Each point is reached from the start by the listed moves, each made 0, 1 or 2 times, or once backwards (-1), plus a little noise. Say if it took an odd or an even number of moves. Then give how often each move was made.
In the rows, 128 means zero.

Moves:
(1): [127  84 121]
(2): [120 137 157]
Start: [139 162 102]
Points:
[132 119  95] -> odd (1, 0)
[124 224 166] -> odd (-1, 2)
[141  70  88] -> even (2, 0)

Moves:
(1): [132 115 107 134  97 116 120  91 118 132]
(2): [114 142 118 138 110 145 121 132 125 120]
(3): [126 127 128 159 120 120 112 119  84 115]
(4): [122 118 129 136 142 130 126 129 143 127]
(5): [124 150 140 126 143 133 139 118 129 133]
(6): [162 154 155 153 110 133 150 139 143 126]
(7): [126 130 122 138 125 102 149 120 133 150]
(8): [137 114 109 121 137  89 113 141 131 129]
(9): [109 129 138 107 119 131 116 115 136 151]
Start: [125 118 149 128 113 143 139 144 133 119]
Points:
[120 160 107 150  74 129 195 159 159 137] -> odd (0, 2, -1, -1, 0, 0, 2, 0, -1)
[179 233 225 218 103 157 138 190  67  68] -> odd (-1, 1, 2, -1, 2, 2, -1, 1, 0)
[131  37  87 132  65  11 133  61 152 196] -> odd (2, -1, 0, 1, -1, 0, 2, 1, 1)
[ 79 117 123 185 127  77 138  90  41 145] -> even (0, 0, 2, 0, 1, -1, 2, 0, 0)
[121 107 157 127 128 170 117 151 143  94] -> even (0, 0, 0, 1, 0, 0, -1, 0, 0)
[133 207 230 207  78 168 229 122 206 172] -> even (0, 1, 0, 2, 1, 2, 2, -1, 1)
[125 218 183 198  79 163 173 172  99 113] -> even (-1, 2, 1, -1, 1, 1, 1, 0, 0)

Moves:
(1): [129 128 121 125 110 133 111 130 124 114 139 125 139 110 128 106 119 132
 121 114 128]
(2): [133 139 129 132 139 129 131 127 125 130 128 123 135 140 128 126 132 124
 129 132 125]
(3): [115 133 133 118 115 123 136 136 126 131 128 123 134 132 133 118 146 126
 122 141 127]
(4): [121 126 123 133 129 118 126 124 130 111 125 118 128 129 122 131 129 137
 109 126 129]
(5): [125 125 123 122 139 128 125 132 119 118 131 130 130 124 125 126 135 131
 128 122 136]
(6): [137 108 103 121 145 121 126  89 115 141 135 134 135 136 124 135 139 137
 132 115 125]
(7): [117 120 144 123 118 111 120 124 137 123 133 128 116 113 110 130 142 124
 132 122 112]
(8): [123 136 126 124 131 129 135 126 129 138 129 124 120 125 131 121 138 118
 124 134 136]
(9): [136 145 127 132 113 136 143 125 136 126 126 117 128 136 141 136 135 124
 132 112 123]
(10): [124 128 124 139 121 124 133 124 134 133 130 140 129 133 145 124 132 130
 120 119 133]
(11): [123 142 124 119 119 125 106 125 116 137 107 106 129 134 130 133 135 132
 128 109 121]
(12): [136 136 132 130 132 140 123 144 126 119 124 109 125 130 122 132 141 122
 113 123 112]
(13): [126 124 126 121 130 129 123 132 127 128 133 126 134 135 128 122 121 121
 114 130 136]
(14): [118 120 135 121 119 127 138 123 132 135 128 124 119 134 113 121 135 138
 120 112 124]
(15): [121 132 125 156 126 141 134 143 140 128 124 141 136 124 120 130 126 127
 137 116 133]
(16): [132 127 124 126 127 122 145 139 130 134 120 133 135 123 141 134 121 136
 135  99 119]
(17): [136 125 124 122 128 118 122 125 112 123 124 131 116 127 113 136 131 112
 129 125 122]
(18): [124 135 122 118 113 130 124 119 125 128 125 136 137 129 128 127 125 133
 119 125 134]
Start: [131 145 124 126 142 129 123 138 123 125 129 136 130 134 135 130 125 129
 126 140 139]
Points:
[112 164 124 121 157 140  55 157 131  56 170  51 143 101 105  65 141  98
  45 177 145] -> even (2, 1, 0, 2, 0, 0, 1, 2, 0, -1, 0, 1, 2, -1, 0, -1, -1, -1)
[100 169 103 162 131 151 148 138 150 162 157 187 159 122 192  66 136 127
 137 116 196] -> odd (1, 1, 0, -1, 1, 0, 0, 2, 0, 2, 0, -1, 0, 0, 1, 0, -1, 0)
[ 32 128 133 142  94 130  91 129 153 185 117 169 120 128 112  79 159 154
 121  74 184] -> even (0, -1, 0, -1, 1, 0, 1, 1, -1, 2, 2, -1, 1, 2, 2, -1, -1, 0)
[101 186 104 160  90 100 156 125 148 176  44 141 102 116 133 199 136 133
 171   7 116] -> odd (-1, -1, -1, 1, -1, 0, 1, 2, 1, 0, 2, -1, -1, 0, 2, 2, 1, 1)
[109 117 110  79  96  88 127  96 127 126 170  72 146 127 105  79 209 123
  64  56  72] -> odd (2, 1, 2, 1, -1, 2, 2, 1, 1, 0, 0, 1, 2, 1, 0, 1, 0, -1)
[152 166  72 100 130 158  92  65  99 129 165  43 148 174 174  80 213 136
  48  45 115] -> even (2, 1, 0, 0, 1, 2, 0, 1, 2, 2, 1, 2, 1, 1, -1, -1, -1, -1)
[ 64 125 140  18 127  61 107  69  77 172 150 118 112 114  86  56 244 139
 133 117 121] -> even (1, 2, 2, -1, 2, 1, 2, 2, -1, 0, 1, -1, -1, 2, -1, 0, 0, 0)
[216 144  68  84 204 153 129  56  52 150 138  95 105 236 124 177 187  79
  82  97 121] -> even (-1, 1, -1, -1, 1, 2, -1, 0, 2, 1, 0, 2, 2, 1, -1, -1, 2, 0)

Moves:
(1): [134 127 132 135 122 137 130 127 124 129 128 121 125 133 119 130 138 131
 120 135 130 125 138 139 130 123]
(2): [117 124 129 129 135 117 130 121 127 123 135 129 128 124 126 127 124 128
 119 119 143 116 120 122 141 140]
(3): [121 132 131 116 120 124 130 119 130 131 127 117 140 128 129 129 137 124
 128 128 126 131 143 124 130 133]
(4): [125 131 127 121 137 122 123 124 123 134 126 121 125 133 129 128 138 127
 132 131 135 127 126 139 139 125]
(5): [123 121 128 128 122 126 129 124 125 127 123 121 139 126 124 121 131 126
 131 118 128 127 132 134 123 126]
(6): [124 121 117 126 134 116 132 145 126 124 114 122 118 129 134 134 132 135
 129 129 126 131 140 129 121 124]
(7): [125 123 141 141 126 135 121 123 131 115 133 135 125 123 118 115 118 123
 116 126 125 138 116 121 136 133]
(8): [137 129 133 133 118 129 126 133 128 126 139 138 133 133 129 132 123 129
 127 127 121 130 124 129 125 108]
(9): [124 130 125 125 132 129 130 123 130 134 128 134 124 129 130 123 132 137
 127 130 140 131 130 123 123 134]
(10): [132 125 128 125 117 131 127 129 131 122 119 138 127 127 129 131 133 121
 129 125 117 131 131 126 125 125]
(11): [137 131 128 134 124 129 132 130 127 125 132 121 116 132 141 125 121 137
 130 126 122 123 123 119 129 123]
(12): [125 117 116 126 128 138 122 125 141 133 126 132 123 127 121 129 126 127
 138 124 124 135 123 125 122 124]
(13): [130 127 131 128 136 130 121 134 127 122 125 131 125 131 136 130 126 125
 123 115 123 125 127 117 123 124]
(14): [137 129 131 135 129 128 122 131 123 122 134 133 123 114 136 133 116 126
 124 106 128 130 130 113 129 125]
(15): [127 128 142 135 131 139 119 137 135 128 123 124 125 125 134 115 123 118
 130 129 137 122 120 129 139 125]
(16): [122 133 127 122 127 131 124 129 128 126 128 129 123 120 133 129 132 135
 122 124 127 128 126 131 122 127]
(17): [137 127 132 124 118 120 116 138 128 123 120 122 124 125 125 127 122 129
 123 118 127 128 122 115 122 127]
(18): [134 127 123 119 122 127 131 124 135 128 119 137 131 134 122 128 118 139
 120 125 121 131 133 126 129 129]
(19): [125 126 144 133 126 132 119 123 121 128 128 132 133 124 121 131 124 125
 134 126 117 119 130 130 136 130]
(20): [130 132 129 122 125 125 125 128 127 131 127 120 121 127 127 121 124 125
 122 133 125 120 125 129 131 119]
(21): [126 135 121 136 124 119 126 127 122 127 135 128 125 127 129 124 127 129
 123 117 127 128 132 123 132 140]
(22): [136 124 130 127 126 125 134 122 128 134 141 123 142 124 127 126 137 125
 133 133 113 125 132 141 133 131]
(23): [117 116 136 118 129 127 125 136 120 130 120 120 123 126 135 126 123 123
 131 123 133 123 131 132 127 133]
(24): [133 131 126 125 120 132 128 140 119 120 136 128 131 126 125 123 125 132
 121 126 117 121 120 122 131 119]
Start: [141 125 129 136 133 128 123 113 139 130 126 115 129 125 128 129 131 125
 134 121 123 122 137 134 135 118]
Points:
[134 117 137 194 104  91 143  90 120  89 137 113 112 121 101 128 139 121
 101 127 103  94 138 148 158 141] -> even (1, 2, -1, -1, 1, 1, 1, 0, -1, 2, 1, -1, -1, -1, -1, 0, 0, -1, 1, 1, 1, 0, -1, -1)
[158 111 175  95  54 163  68 152 130 128  81  95 133 135 125 105 126 142
 135  95  58 110 161 137 151  36] -> odd (1, -1, 2, 2, 1, 1, 0, 2, 1, 1, 1, 1, 0, 0, 2, 1, 1, 2, 2, 0, 0, 0, 1, 2)
[104 119 131 144 133 116  98  48 153 122 129 163 156 111  89 135 151 140
 106  70  82 170 192  92 128 187] -> even (0, 0, 2, 0, 0, 1, 2, 0, 2, 0, -1, 1, 2, 0, -1, 1, 0, 1, 2, -1, 2, 1, -1, -1)
[ 92  68 122  72 128 149 104 117 163 133 107 131 160  91 143 100 166 103
 145  72  83 114 145 144 103  85] -> even (-1, 1, 1, 0, 2, 1, 0, 1, 2, 2, -1, 2, 2, 0, 1, 2, -1, 0, 0, 1, -1, 2, 1, 1)
[125 106 140  71  92 116  79 105 140 157  77  78 102 100 130 117 148  98
 147 101  94  87 141 154 118 145] -> odd (0, 0, 0, 0, 0, -1, -1, -1, 0, 2, 0, 1, 0, -1, 0, 2, 2, 0, 1, 2, 1, 1, 2, -1)
[151  85 217 198 114 145  38  82 164  74 158 182 164  63  71 118  29  96
 109   7 122 128  51  80 168 101] -> even (-1, 2, -1, 0, 2, -1, 2, 2, -1, -1, -1, 1, 0, 2, 1, 1, 2, 1, 2, -1, -1, 0, -1, -1)

Moves:
(1): [132 118 130 135 121 124 128 132 131 132 132 122 113 116 131 133 120 135
 120 132 118 134 123 123]
(2): [122 129 137 138 124 119 115 123 125 129 131 125 127 135 116 115 133 126
 134 126 124 124 137 130]
(3): [125 124 145 136 130 133 117 125 140 126 121 122 120 135 130 142 122 136
 120 138 123 120 133 122]
(4): [128 129 124 141 130 126 123 134 143 128 123 129 132 129 129 131 119 117
 111 127 130 125 135 120]
(5): [136 130 141 113 120 115 124 127 107 144 138 134 133 123 133 148 125 126
 122 139 125 142 101 118]
(6): [125 139 122 130 127 131 138 130 128 142 128 124 128 132 124 136 131 117
 135 126 131 119 133 115]
(7): [122 127 130 131 133 136 124 123 126 136 129 130 134 121 119 115 125 130
 122 134 128 127 120 130]
(8): [126 139 129 126 127 120 129 119 127 138 123 134 128 128 126 121 133 126
 130 121 132 131 120 123]
(9): [135 133 130 127 129 121 139 119 112 115 137 144 130 128 139 139 128 118
 141 131 113 131 135 125]
(10): [142 136 142 134 143 125 125 129 119 118 125 125 136 125 119 120 128 131
 130 143 128 128 122 122]
(11): [127 114 131 124 139 127 123 126 132 114 128 129 114 134 143 130 121 129
 129 127 113 126 134 119]
(12): [121 115 131 147 131 132 139 134 133 125 121 122 101 144 127 143 116 142
 127 124 137 128 137 128]
(13): [130 132 131 124 124 138 127 127 125 137 125 138 126 139 121 129 137 125
 126 122 128 131 131 121]
(14): [138 125 126 123 131 129 124 113 123 121 116 131 138 130 130 133 120 126
 109 133 142 116 129 109]
(15): [129 128 130 128 130 130 122 125 130 140 121 136 123 129 127 138 152 118
 130 125 130 118 122 126]
(16): [125 124 129 134 134 126 126 125 137 122 128 126 136 137 130 135 135 131
 131 124 124 125 115 127]
(17): [129 123 140 122 124 111 129 135 122 132 124 128 135 127 132 132 130 133
 131 129 121 126 122 130]
(18): [119 121 130 124 126 125 127 122 141 126 137 129 119 128 133 135 128 132
 118 122 134 126 134 130]
(19): [128 132 136 134 124 119 127 135 124 122 133 129 121 126 132 121 129 137
 128 134 136 124 126 126]
(20): [117 127 126 131 130 124 120 125 132 118 131 130 114 117 116 114 131 118
 133 122 118 121 111 134]
(21): [123 139 127 129 127 129 136 129 130 137 132 121 132 136 131 126 128 126
 117 133 124 134 137 127]
(22): [125 128 140 124 128 141 126 117 124 135 135 118 126 135 132 133 125 115
 120 128 124 124 136 121]
(23): [114 138 126 129 133 135 127 135 128 116 133 121 131 124 128 137 131 128
 123 123 136 125 128 131]
(24): [131 144 114 135 132 121 129 131 130 128 139 128 127 127 127 124 126 127
 131 116 127 120 120 127]
Start: [139 120 146 127 138 130 130 127 129 129 131 130 120 152 118 126 121 141
 135 118 137 134 116 120]
Points:
[112 126  97 167 175 177 132 126 137 145 108 112  75 193  65 103 112 110
 126  94 166  92 140 103] -> odd (-1, 1, -1, 0, 0, 1, 1, -1, -1, 0, 1, 2, 0, 1, 1, -1, -1, -1, -1, 1, 1, 0, 0, 1)
[148 163 112 167 152 152 122 110 159 197 105 122 198 210  72  48  98 115
  73  79 141 117 139  78] -> odd (0, 1, -1, 2, -1, 0, 2, 1, -1, 0, 0, 0, 2, 1, -1, 1, 1, -1, -1, -1, 1, 1, -1, 2)
[134 158 212 155 167  37  92 160 145 154 144 128 149 232 128 123 172 138
 120 104 117 136 104  77] -> odd (-1, 2, -1, 2, 1, 0, -1, 1, -1, 2, 2, 0, 1, -1, 1, 2, 2, 1, 1, -1, 2, 0, 0, 1)
[154 173 176 110 180 133  73  36  92 174 142 187 181 130  72 164 176  20
  75 120 162  87  34   7] -> odd (0, 1, -1, 2, 2, 2, 2, 1, 1, 2, 0, -1, 1, 2, 2, 1, -1, 2, -1, 1, -1, 1, 1, 0)
[158 151 183 177 146 111  83 123 173 195  70 124 204 177  54  61 128 183
 113 125 112 124  78  99] -> odd (1, 1, 2, 1, -1, 0, 2, 2, -1, 1, -1, -1, 2, 0, -1, 2, 2, -1, -1, -1, 0, -1, -1, 1)
[ 95 120 238 189 179 133  67  60 149 110  96  79  96 137  56 104 116 175
  61 150 149  80 104 103] -> odd (2, 2, 2, -1, -1, -1, 2, 2, 0, 2, -1, 1, -1, 2, 1, 0, 1, 1, -1, 1, 1, 1, 2, 0)
[128 142 187 176 156  96 186 145 152 170 143 134  96 208 153 171  87 149
 109 114 150 126 159  87] -> even (-1, -1, 0, 2, 0, 1, 1, 1, 1, 1, 0, 2, 0, -1, 0, 0, 2, 2, 1, -1, 1, 1, -1, 1)

Moves:
(1): [128 124 118 132 125 126 121 125 130 137 138 134 130 126 119 133 122 127
 140 124 119 118 118 130 141 130]
(2): [129 130 118 126 139 133 127 122 131 110 126 114 120 126 118 115 120 124
 124 118 124 135 114 142 129 142]
(3): [133 119 125 125 116 135 122 110 120 123 120 125 130 142 139 123 135 115
 125 128 131 123 130 137 119 129]
(4): [140 157 135 131 135 125 135 123 137 138 136 122 129 139 125 128 127 125
 109 115 117 132 134 136 135 113]
(5): [137 134 137 125 135 123 126 133 134 122 136 115 132 140 116 142 120 112
 129 117 122 125 122 115 126 119]
(6): [123 129 132 126 131 143 118 116 130 127 135 116 137 137 135 120 121 127
 129 137 121 134 122 130 117 133]
(7): [117 141 116 141 130 137 127 124 132 117 131 122 125 143 129 133 121 121
 130 124 132 131 134 123 130 129]
(8): [121 127 136 132 129 135 118 125 131 136 137 123 125 120 132 126 135 120
 127 131 134 123 120 141 135 126]
(9): [123 130 123 125 128 129 133 136 123 135 125 135 131 128 139 129 132 130
 123 121 132 138 122 122 133 131]
(10): [133 133 121 119 128 123 127 134 131 137 124 120 137 120 138 138 128 120
 121 138 129 141 128 132 137 132]
(11): [125 135 129 144 124 144 128 134 115 128 128 139 126 133 138 121 110 126
 145 139 121 140 128 127 129 138]
(12): [122 128 128 113 123 127 114 130 137 120 126 131 119 117 130 129 128 130
 143 120 129 133 121 114 143 121]
(13): [124 133 136 124 124 130 109 129 128 129 130 121 133 131 136 122 124 124
 129 128 126 126 123 135 132 138]
(14): [119 123 129 139 119 135 135 126 145 129 124 132 128 129 144 137 122 126
 137 124 130 124 140 127 119 125]
(15): [130 112 128 111 134 128 139 130 126 130 119 135 117 132 130 120 136 137
 136 135 126 122 130 131 136 130]
(16): [132 130 137 126 128 111 134 130 127 132 140 124 136 128 142 129 131 132
 128 128 128 122 126 117 131 125]
(17): [112 135 139 122 133 138 126 114 123 121 106 122 124 129 122 125 124 105
 152 137 150 120 132 125 115 130]
(18): [128 128 135 134 126 122 124 132 136 141 127 113 130 120 128 134 123 131
 121 124 125 133 125 132 139 124]
(19): [129 118 126 135 109 118 138 143 111 149 139 123 125 120 116 131 131 119
 122 108 128 124 143 130 121 128]
(20): [127 128 125 126 121 134 131 132 121 108 135 129 139 120 124 139 119 139
 131 137 127 126 118 123 120 120]
(21): [127 131 137 128 132 132 128 135 130 137 127 129 133 127 134 112 124 128
 123 128 129 131 130 125 137 128]
(22): [112 126 128 136 140 122 130 131 127 118 144 127 149 135 124 137 133 125
 132 125 127 142 126 130 140 133]
(23): [116 130 124 127 121 125 125 128 129 126 126 134 121 108 130 135 118 125
 110 118 121 126 117 121 127 118]
(24): [134 122 109 141 148 130 125 137 138 117 129 118 128 129 129 140 115 142
 138 115 119 131 137 127 126 120]
Start: [123 122 122 137 120 133 138 124 141 133 145 151 120 122 120 152 111 123
 137 130 144 132 128 138 111 122]
Points:
[113 152 107 182  82 160 138 171  97 221 192 171 114 167 136 107  96 128
 125  91  87 179 170 171 218 126] -> odd (1, -1, 1, 2, -1, 0, 2, 0, 0, 0, 2, 1, 1, -1, 2, -1, -1, 1, 2, 0, 2, 1, 0, 0)
[ 88 122 112 120 137 123  96 135 243 111 181  44 118  82 161 152   7 165
 139  27  67 123 105 123 161  83] -> even (1, 2, 0, 1, 0, 2, 1, -1, -1, 0, -1, 2, 2, 2, 2, 2, 0, 2, 1, 1, 2, 0, 2, 2)
[ 57 228 145 157  95 156  57  59 148 103 223  61 190 160 131 201  82  34
  50  75 112 187  45 151 149  84] -> even (0, 0, 2, 2, 1, 2, 2, 1, 1, 0, 0, 1, 1, -1, -1, 0, 0, 2, 0, 1, -1, 2, 2, -1)
[ 76  32 141 117 155  44 142 226 158 188 184 155 148  26 156 171 144 200
 160  92 143 120 139 111 212  96] -> odd (0, -1, -1, -1, -1, -1, -1, 1, 0, 0, -1, 1, 1, 0, 2, 2, 0, 1, 1, 0, 2, 2, 1, 2)
[ 99 173 112 147 166 148 142 162 168 143 155  57 128 199 140 186  52  37
 231  16 140 169 168 116 184 106] -> even (1, 1, 1, 2, 2, 0, 2, 0, 2, 1, 1, 2, 1, 1, 2, 1, 2, 1, 2, 0, 1, 1, -1, 2)

Moves:
(1): [138 140 128 126 120 125 126 131 145 125 125 122 121 137 127 125 127 134
 135 141 121 131 132 130]
(2): [132 140 135 127 126 129 133 129 132 117 132 129 120 129 137 134 128 145
 138 127 119 138 124 135]
(3): [136 135 124 128 127 136 131 127 132 120 122 128 130 129 124 122 130 130
 127 124 122 126 132 124]
(4): [131 134 126 122 144 133 117 135 140 123 121 123 133 123 126 118 123 128
 130 127 121 126 127 126]
(5): [127 115 124 135 125 128 138 135 121 144 128 119 129 131 132 131 135 127
 115 129 131 132 115 116]
(6): [135 144 135 129 147 131 127 137 133 120 142 119 138 134 109 136 128 120
 130 135 129 123 137 123]
(7): [141 132 124 127 138 128 128 131 130 117 131 122 121 142 133 122 128 124
 118 135 131 130 122 120]
(8): [142 137 115 125 132 122 137 128 124 140 127 128 137 151 139 122 132 119
 125 127 121 156 114 121]
(9): [109 137 130 129 128 132 123 131 131 115 127 124 122 127 115 120 143 136
 132 130 119 134 121 139]
(10): [128 134 135 132 133 120 131 138 130 120 127 130 135 131 119 121 125 129
 126 123 126 135 123 129]
(11): [130 129 120 139 118 125 133 132 134 117 135 123 122 130 128 132 136 134
 148 130 120 138 129 124]
(12): [132 135 118 123 131 127 141 128 129 126 135 121 133 121 135 117 133 124
 114 127 123 137 110 127]
(13): [121 130 129 128 123 126 125 121 116 129 122 123 124 120 133 128 120 130
 131 121 125 126 112 135]
(14): [130 124 132 136 125 124 125 128 125 131 124 127 123 126 135 129 133 129
 125 123 123 126 129 140]
(15): [130 135 124 128 139 133 128 133 130 135 126 133 132 124 127 127 126 114
 117 128 138 120 121 122]
(16): [136 122 136 130 123 125 126 135 126 140 134 126 119 129 124 128 128 119
 122 131 133 148 137 121]
(17): [120 137 128 127 137 124 128 132 123 133 122 127 125 130 133 128 120 120
 123 129 129 126 140 127]
(18): [116 131 135 135 125 134 107 127 114 126 137 134 133 118 128 123 117 129
 130 131 124 101 131 135]
(19): [122 127 118 124 132 128 123 130 131 127 128 130 128 127 134 127 117 126
 116 118 120 122 116 133]
(20): [149 132 112 122 128 129 124 132 129 128 127 131 140 124 128 137 125 135
 127 135 138 130 135 124]
(21): [129 124 124 136 116 108 125 105 123 134 122 138 125 123 139 129 128 145
 135 120 120 136 124 131]
(22): [123 113 139 140 140 135 144 135 123 141 141 118 108 139 112 124 127 117
 133 136 131 133 131 131]
(23): [113 133 136 133 134 126 133 131 133 131 136 116 122 134 130 117 129 134
 127 108 128 134 122 141]
(24): [131 137 130 118 143 129 138 143 133 129 134 122 118 135 124 121 133 123
 123 122 124 123 125 124]
Start: [133 107 118 137 116 129 126 130 126 114 120 145 119 126 128 121 124 129
 138 135 126 123 132 139]
Points:
[180 115 125 186  98 172 148 181 166  77 171  98  86 152  86  51 143 121
 174 204  91 156 135 121] -> even (2, 0, 2, 1, 0, -1, 1, 0, 0, 1, 2, 2, -1, 0, 0, 1, -1, 2, -1, 0, -1, 2, 0, -1)
[115 167 123 175 167  83 157 188 149  81 129 100 100 131 124  73 151 108
  95  80  91 107 110 127] -> even (0, -1, 1, 0, 1, 1, 1, -1, 0, 2, 2, 1, 0, 2, 1, 0, 2, 0, 0, -1, 1, -1, 1, 2)
[187 155 138 205  83  85 168 190 117 106 188  97  79 120 106 106 182 210
 177 145  49 214 118 150] -> even (1, 2, 1, 0, 2, 1, -1, 0, 1, 2, 2, 2, 0, 2, -1, 2, 0, 2, -1, 2, 2, 1, 0, 2)
[ 24 122 144 167 105 134  87 116  69 151 129 129 134 124 155 113 126 146
 109  70  92  55  70 201] -> even (0, 0, 0, -1, 2, 1, -1, 1, 1, -1, -1, -1, 1, 1, 0, -1, 0, 2, 1, -1, 0, -1, 2, 0)
[130 206  87 101 198 132 140 179 123 117 168  94 162 117 178 130 107 150
  58 108 122  91  83 150] -> even (0, 2, -1, 0, 2, 2, 0, 0, 0, -1, -1, 2, 0, 0, 0, -1, 2, 1, 1, 2, 0, -1, 2, 1)
[249 183  49 126 127 102 116 154 185 168 115 134 162 150 166 148 100 152
  91 127 103 183 153  83] -> odd (2, 1, 2, 1, 2, 2, -1, 1, -1, -1, 0, 0, -1, 0, 1, 2, 1, 0, 2, 2, 2, -1, 1, 0)
